Each row is a point. A path goes straight from each point to the next, and from the last back to the first. The post is the endless flat space through its rows: a point in 2 columns, a line in 3, a plane in 4, and so on, so that a path can go around it. Count how often the path circles the post. Going back the other way cancels.

Post (2 x 3):
[[-28  30   0]
 [  8   0  28]]
Path (26 x 3):
[[ 10  20 -13]
 [-26   3 -20]
 [ 12  20  -4]
 [ 34  -2  34]
 [-21  21  -8]
 [-59   5  10]
 [-20  16  32]
 [  2  39  12]
 [ 35  18   5]
 [-20  14 -10]
 [ -9 -14  39]
 [ 18 -42  44]
 [-17  36 -22]
 [  9 -22   4]
 [-47  -1  36]
 [ -2  26  60]
 [ -6  42   1]
 [ -1   7 -22]
 [ -5 -20   6]
 [-27  12  33]
 [-29  39  11]
 [-13  44 -21]
 [ 21  -6  -5]
 [-23 -20  29]
 [-48  40  32]
 [ 20  40  42]]
Times around: 4

Post (5 x 6):
[[  5 -18 -24  -1 -11  -8]
 [ -4  17  13  -3 -17   9]
 [ 17   8  16 -19  12  12]
 [ 15 -31  -9  -2 -11 -30]
 [ -2   5  25  -7  -4  27]]
Path (30 x 6):
[[ 18 -42  46   0   8  11]
 [ 34 -11  28   4   7  16]
 [  7  14  -9   4 -49 -10]
 [-12 -17   0 -15 -15  20]
 [  7  -9 -11 -35  19 -26]
 [ -2 -16   5  -3   9  31]
 [ 31  -7  47   1  25  33]
 [  0  -8 -51   6 -23   8]
 [ 38  12   7 -17 -19 -33]
 [ -8 -27 -60  22 -35  -2]
 [ -3 -16   5   5  21  39]
 [ -8  -7  -9   8  -5   4]
 [ 27 -24  23   2   5 -15]
 [ 38   1  -9  -4 -20 -16]
 [ 20 -28 -16 -12  -3  -9]
 [  8  -8   7 -21  12  12]
 [  4 -23  18  -3  -5 -22]
 [  5  -9  24  -6  13  28]
 [ 34 -18  24  -7  -1 -21]
 [ 27   0  26 -11 -14  15]
 [  9 -20  11 -16   3  14]
 [ 21 -28 -15 -27  14 -46]
 [ -6  -3  27 -13 -15  21]
 [ -7 -10 -35   6 -33   2]
 [  5   3   1  15 -39 -20]
 [ 29 -15  16  -3  -2 -41]
 [-16  -3  -6   1 -11  18]
 [-11  -9  -4 -28  -2   1]
 [-26   8 -11  -7 -34  41]
 [ 18   6   2  -2 -15  -7]]
Times around: 1

Post (8 x 9):
[[  1  -3  30  -7   9 -10  -1  -7   0]
 [  3  10   2   0  20  -9  -2 -27  -1]
 [  3  -5   8 -12   5   5  -1 -13   5]
 [ -1   2   8  -8   9 -15   8  -1  14]
 [  6  -1  22   3  24   9 -17 -16   5]
 [ -6  -3 -37 -35  20  -7  -9  -2  -8]
 [ 22  17   6  36  -6  31 -26   5 -11]
 [-33   1  10 -10  -7 -21   4  -2   8]]
Path (29 x 9):
[[  0   5 -11 -20  21  -4  -5 -16  18]
 [ 14  -9 -18 -15   9  27 -40  -4 -15]
 [ -3  -9  29   2  -3   2  -4  -7  12]
 [ 18 -13  22 -13   0  14 -13   7   6]
 [-16  -1  13 -20  22  19 -28 -36   1]
 [-14  20  39  14  43   4  -9 -32  14]
 [  6  18  -1  23  27  -7  11 -20 -14]
 [-16 -12  -8 -11  36  -9  -5 -25   3]
 [ -2 -20 -22 -39 -11  -6   1  12   3]
 [  9   4  37  15  -8 -12  -3 -10  -3]
 [ -6  11   0   8  10  -6 -15 -28  -9]
 [-21   8   6 -15   5 -26  -2 -30  -3]
 [  6  26   5  23 -11  11  -3 -15   7]
 [-14  12   6  -5  -2   6  -1  13 -18]
 [-20  -1  25 -19   4 -12  14   3  -2]
 [ 18  11  31   3  11   7 -12 -10  -5]
 [  1  12  29  21  -4   4 -22 -14  -9]
 [ 24  11  29  27  19  -8  -5  -3  25]
 [-10   1  24   7  31 -30   2 -24  10]
 [  3  -7   7   3  20  15   3 -13  11]
 [ -9 -10  17   4  20   1 -16   5  16]
 [ 15 -14 -11 -23  27 -22  16  -5  -9]
 [-60  -4  29 -27  25 -24   0 -13 -11]
 [  3  -6  16  -8  28  -9   5  12  -3]
 [ -8 -11 -14 -14  19 -23   8   8   6]
 [ 18  12   8  20  -5 -16   3 -54 -13]
 [ -2  -3 -25  -4   6   0  -1   2 -10]
 [  2 -15  26 -18   1   9  15 -20 -15]
 [-10   0  19 -18   2 -22  15   8  14]]
Times around: 0

Post (10 x 11):
[[-38 -21  20 -17   0   9  -5  17  19  -6 -17]
 [  6  -5  -2   0   8  10  28 -14  11  -2 -30]
 [-16  -7  18 -19  28  25  -3  15  -3   5   5]
 [-26   4  -8 -10   3  18  -5   2 -13  -5  32]
 [ 13  16  -2  30 -13  -5  11  -3  38 -25 -12]
 [ 31  -8  -2 -12  12  -9  31  -3   2  24  -4]
 [  0  18 -24  13  24  -8  13   3   9 -13   2]
 [  0   1  -8  10  -3 -11   9  -2   1 -40   5]
 [-19 -21  26   4  15  16   1  -5  10   3  -3]
 [-26   6  -5  16   9  14  -7  22 -23   2  11]]
Path (28 x 11):
[[ -3  17 -22 -15  44  13  21  17  -7  13   0]
 [-12 -10 -21 -18  -8  -4  11  10  48  18   8]
 [  4 -19  -1  24 -10 -22   9  23  -3   3 -17]
 [-13  13  -2  60 -33  -5 -10 -13  32  14 -11]
 [  3   2  10   0 -18 -20   3  10  -1 -11   6]
 [ -5  26   0  19  29  36  21  -8   6 -10 -18]
 [  8  -5 -37  -5  14  -6  25  20 -21  -6  12]
 [ 12 -14 -18 -11   0   7  12  -2   3   7   3]
 [ -6   5  -7  10  12  39  -3 -25  28  -3   3]
 [  3   1  24  -1  -6  26   1 -11 -24   6   6]
 [ 24   1  53   1  38   3  12  11  32   1 -16]
 [  6  -2   8 -51  58  16  13  21   7  -3  35]
 [  2 -35  13 -28   0  18  23   2   8   8 -11]
 [-11  -2  20  49 -16  16 -15  14  12 -40 -23]
 [  2  10 -18   2 -10  27  -1  14 -24  -1  26]
 [ 16  -9  12 -10  17 -13  -8   8  30 -19  10]
 [-24   7  10  28  19  -7  -5   7  17 -11 -23]
 [ 25  -7  34 -20  20   5  40 -37  24 -24  -1]
 [ -4 -24  22  -1  39  17  16  10 -23  -1  -6]
 [ 24 -10 -12  33   3  -6  22 -15  48   5 -19]
 [ -3  -6 -23   7 -19 -18  15  -3  30   5 -25]
 [-30  25  18   1  17  33 -22  11   5 -27 -22]
 [ 21  -9  27  10  16   8  26 -29  22  10 -11]
 [-31   2   5  -3  28  -3  -2  56 -26 -19   1]
 [-33  -3   6  16  34  15 -14  38  27   4   8]
 [  1  10  11 -27  39  20 -12  50  37  35  -7]
 [-36  -8  24 -16   9  17 -22  22 -15 -19   7]
 [ -6  15 -11  -1  21  19  11 -21 -16 -15  24]]
Times around: 5

Post (13 x 14):
[[-25   3  -5   5   1  -4  -1 -14 -15   2 -23 -28  -5 -12]
 [ -1   5  10  12  -7 -22 -10   0  19   0  18   1  -9 -11]
 [ -1  31 -11  23  12 -29  -3  -2  23  -8  19 -13  11   2]
 [-16  -8  -5  -9   6  -9 -27  -8 -11  -2  -6 -18  16   1]
 [ 19 -15 -15   8  18   4   3  -9 -47 -17 -17   5  -4 -12]
 [  5   9  -8   0  -5 -11 -10  -5  23  24   8 -10   4  -8]
 [ 29  -8 -16  12   9 -26  -3  26 -52  -8 -33   2   1 -24]
 [ 15   4   3 -24  26 -15  12   4 -37 -12 -20  10   5 -24]
 [ 32   8   8   4  22   5  -6  21 -37  -6 -22  -8  -1 -12]
 [  6   8   2   8  10 -16 -15 -22  -5  -4 -34  -6  -4 -11]
 [  5  -1  -6   7 -12 -14   0  18  41 -16  -2 -25   8  -5]
 [ -4   9 -14  -6   2  -9 -23  -2  20  -6  13 -22   6 -30]
 [ 12  -6   4 -10 -17 -19  -9 -17 -11   4   1 -28   2 -15]]
Path (26 x 14):
[[ 13  46 -21 -17  38 -19  -2 -31  15   4 -16  28  -2 -21]
 [ -4  -1   8   6  20 -26  12  -3  10   6 -26  -2 -12   6]
 [ 11 -12  -2   4 -17  -6 -23  -1   9  39 -13 -18  -9 -27]
 [ 24   5  -6  18  -2 -36  -2  22 -15  -6 -35  -2   5 -34]
 [-32  -4  -3 -24 -12 -10 -11 -13 -52 -21   7 -41  10 -12]
 [ 23  -5   6   5  27  -6 -19   7 -27 -47 -14 -14   7  23]
 [ 23 -29   7   0   6  -2 -28   1  -3  -8 -22 -14  -3  -1]
 [  5  15  -3  13  20 -45 -21  -9 -18 -12  -9 -20  37  -1]
 [ 11  29   0  29  -8 -18  26  25  -4  -4  13  -7  15 -12]
 [ 27   8 -21  15 -37 -46 -19  23 -39   7  22 -41   1 -25]
 [ -1  29   9 -36  18 -41  -3   1 -22  18   7 -10 -13 -18]
 [-18 -16 -39  18  -3 -26   2   4  -7   4 -30 -45  22 -26]
 [ 19   5 -15  -5   0 -23  -4 -27 -20  15 -27 -29  10 -28]
 [  2 -20  15 -37 -12 -11  -9 -60 -18  31  30   2   7 -38]
 [ 37  -6   0   8 -12 -13 -17  40 -31 -16 -24 -23   4 -25]
 [-16  -1  -8  -5   0   5  -4  10 -10 -20  -6 -15 -12 -13]
 [-25  -4  -1  -6  22  18 -21 -31 -11 -13   7 -25  -9  -2]
 [ 50 -31  27  -5  -8   9 -15  -3 -39  -1 -28 -36   9  14]
 [ 15   2 -17  41  21  -8   5  -2   2 -20 -29  14  10  -4]
 [ 18  -8  -4 -44  -5   0 -26  -6  -2  -7  -8   0   0 -42]
 [ -5   2 -35  -1   4   7  -6  -8 -31  -3   9 -28  -4  -1]
 [ 41  20  38 -33  24 -21 -24   0   4  -9 -27  12 -25  -9]
 [ 11  -6  -3 -20  20 -11 -19  -6  12  15   1  -9  17  -1]
 [ 11  13  14   9  34  -5 -10 -11  -3  -6  11  -3  20  14]
 [ 36  12  16  19 -13   5 -20  24   9  23  -9 -34  24  -6]
 [  5  31 -11   6  25  14 -25   1  14 -20 -33 -26   9 -19]]
Times around: 5
